Each row of a before or after table is a point. The points were changed in one or more steps. Then noise was added and the rows were shuffled. The steps act on how far a point lies along the listed directions, d1 being the first. Name the steps. A step turns or swaps two directions, mirrors them in a line or flattens them onto one, adds a multiple of one to another, or multiplies one. Angles are multiples of 10 degrees, from the lower direction toward the higher: turns from -170 to 170, lines from 10 to 170 but not 90. Use the fewest steps. Two steps may share a direction if one is a turn and the other turns, adds or multiplies; they go together, in the order done. Otherwise the lowest direction goes first.

Directions:
(1): [-3.8 -1.0]
(2): [-1.0  3.8]
Before (12 x 2):
[[ 0.3  0.3]
 [ 4.7  4.7]
 [ 0.7 -2.6]
 [-0.5  2.4]
 [ 5.1  1.5]
 [-3.4 -5.3]
 [ 0.1  0.6]
 [-2.8 -2.1]
 [-2.7  2.3]
 [ 0.4 -1.5]
 [-4.8 -1.5]
 [ 1.4  1.8]]
After (12 x 2):
[[-0.9  4.9]
 [ 2.4  0.8]
 [ 0.2  3.6]
 [-0.1 -0.3]
 [-2.2 -0.9]
 [-0.6 -0.4]
 [ 2.9  5.5]
 [-0.8 -1.9]
 [-3.4  1.1]
 [-1.9 -6.3]
 [ 1.5  0.1]
 [ 1.1 -5.3]]
Steps: swap d1 and d2

Directions:
(1): [-3.3  3.4  1.6  0.4 -3.3  3.1]
(2): [-4.9  0.2  0.3 -2.0  1.2 -4.0]
(3): [ 1.7  1.5 -2.0  0.6 -4.7 -3.9]
Before (8 x 6):
[[ -5.9  -1.9   0.5  -3.1   1.9  -2.1]
 [-11.3   6.0   2.9  -0.6   0.0  -0.4]
 [ -2.5  -0.6  -0.9  -0.1  -3.2  -8.7]
 [ -2.9   1.3  -0.4  -1.4   0.1  -0.2]
 [  3.1  -1.6   1.1  -0.9   2.1  -0.5]
 [  2.0   1.2  -0.9   1.5  -4.2  -1.3]
 [  1.0   0.7  -1.5   1.3  -0.3   0.9]
 [ -3.7  -2.7  -0.1  -2.1   2.7  -2.8]]
After (8 x 6):
[[-2.4  1.1 -0.7 -0.6  0.4  0.2]
 [-4.1 -2.2  0.2 -2.5  2.3 -4.3]
 [-5.0 -1.8  0.7 -0.5  1.9 -6.0]
 [-7.6  6.3  2.0  0.9 -2.1  1.0]
 [ 1.0  0.6 -1.0  1.0 -0.1  1.6]
 [-5.0 -1.3 -0.5 -2.9  0.6 -3.4]
 [ 2.3 -1.7  0.6 -1.2  1.3 -2.4]
 [ 0.7  0.4  0.5  1.4 -1.1  1.9]]
Steps: add -0.5 times d1 to d2; multiply d3 by 0

Directions:
(1): [-2.2 -5.1  1.9 -1.4  2.3  2.4 -3.5  4.3  0.8  1.9  2.1 -2.1]
(2): [ 0.1 -0.6  1.8 -1.7 -4.7  1.9  5.6  0.9  3.3  0.9  3.9 -0.5]
(3): [-0.7  3.1  1.5  4.6  0.3 -4.1  1.1  4.9  1.9  2.7 -1.0 -2.1]
(4): [ 1.8  3.3  0.8 -0.7  4.5  2.2 -0.1 -2.3  1.9  5.7  2.1  2.4]
(5): [ 6.8 -0.3  1.5 -1.4 -1.3 -1.1 -1.2 -0.6 -2.7  1.7  0.5 -5.2]
(6): [-0.5 -5.0 -1.5  2.6  1.5  0.6  4.5 -2.5 -0.9  3.5 -3.6 -1.5]
Before (9 x 12):
[[-0.5 -2.0  3.7 -0.1 -2.9  0.1 -3.4  7.7  0.1 -0.3  1.2 -3.4]
 [-2.1  0.2  1.7 -0.8 -5.5  1.7  4.8  1.4  4.4  2.1  4.2 -0.8]
 [-0.7 -2.7  1.9 -0.2 -0.8  0.6  1.9  4.7  1.8 -0.1  0.0 -2.6]
 [-0.2  1.5  0.3  1.9  6.7 -1.4 -2.9 -0.4 -1.5  3.6 -5.0 -0.3]
 [ 3.7  4.6  0.3  2.1 -2.6 -6.9  1.9  0.7 -1.0  2.0 -1.0 -4.2]
 [ 1.4  9.9  1.1  2.4  2.2 -2.5  1.3  0.4  3.5  3.5  0.3  2.6]
 [-3.2  2.6 -0.1 -0.6  3.4  1.4 -1.6  2.4  4.8  2.2  1.0  2.6]
 [-2.0  1.0 -1.4  0.6 -3.5 -1.6 -0.1 -0.3  0.1 -4.7  0.4  1.8]
 [-4.1  0.6 -1.4  6.8  1.4 -3.9  2.9  1.4  2.1  1.6 -6.3  1.5]]
After (9 x 12):
[[ 4.4  0.1 -2.3 -3.8 -3.8 -1.0  0.7 -6.1 -3.8 -3.8 -0.2 -0.4]
 [-1.0 -0.8 -0.2 -1.2 -3.0  1.3  0.9 -0.1  1.5  0.0  1.8 -0.5]
 [-1.1 -8.1 -2.5 -0.9  0.5  3.4  2.1 -5.2 -2.3 -0.5 -5.0 -0.1]
 [-4.4 -1.9 -0.4 -1.8 -1.8  0.2 -2.9  5.2  2.1 -3.9 -0.6 -0.8]
 [ 1.0  0.5 -0.6 -1.9 -6.4 -1.5 -2.4  1.8 -2.3 -8.9 -0.6 -1.9]
 [-1.1 -2.9  0.1 -2.1  1.7  3.3  0.9 -0.5  0.6 -0.3  0.0  1.4]
 [ 1.0  2.8  0.5 -0.9  0.8  1.5 -2.4 -0.9  0.8  0.5  4.1  1.5]
 [-1.5 -4.3 -0.8  0.3  0.4 -1.1  0.6 -0.7 -2.3 -1.6 -5.3 -2.0]
 [-1.2  1.2  1.6 -4.9 -1.1  3.9 -3.9  0.3  0.5 -1.4  3.0  3.7]]
Steps: flatten d1 and d5 onto the line at 140 degrees; multiply d2 by 0.4; turn d3 and d4 by -150 degrees; multiply d6 by 1.6
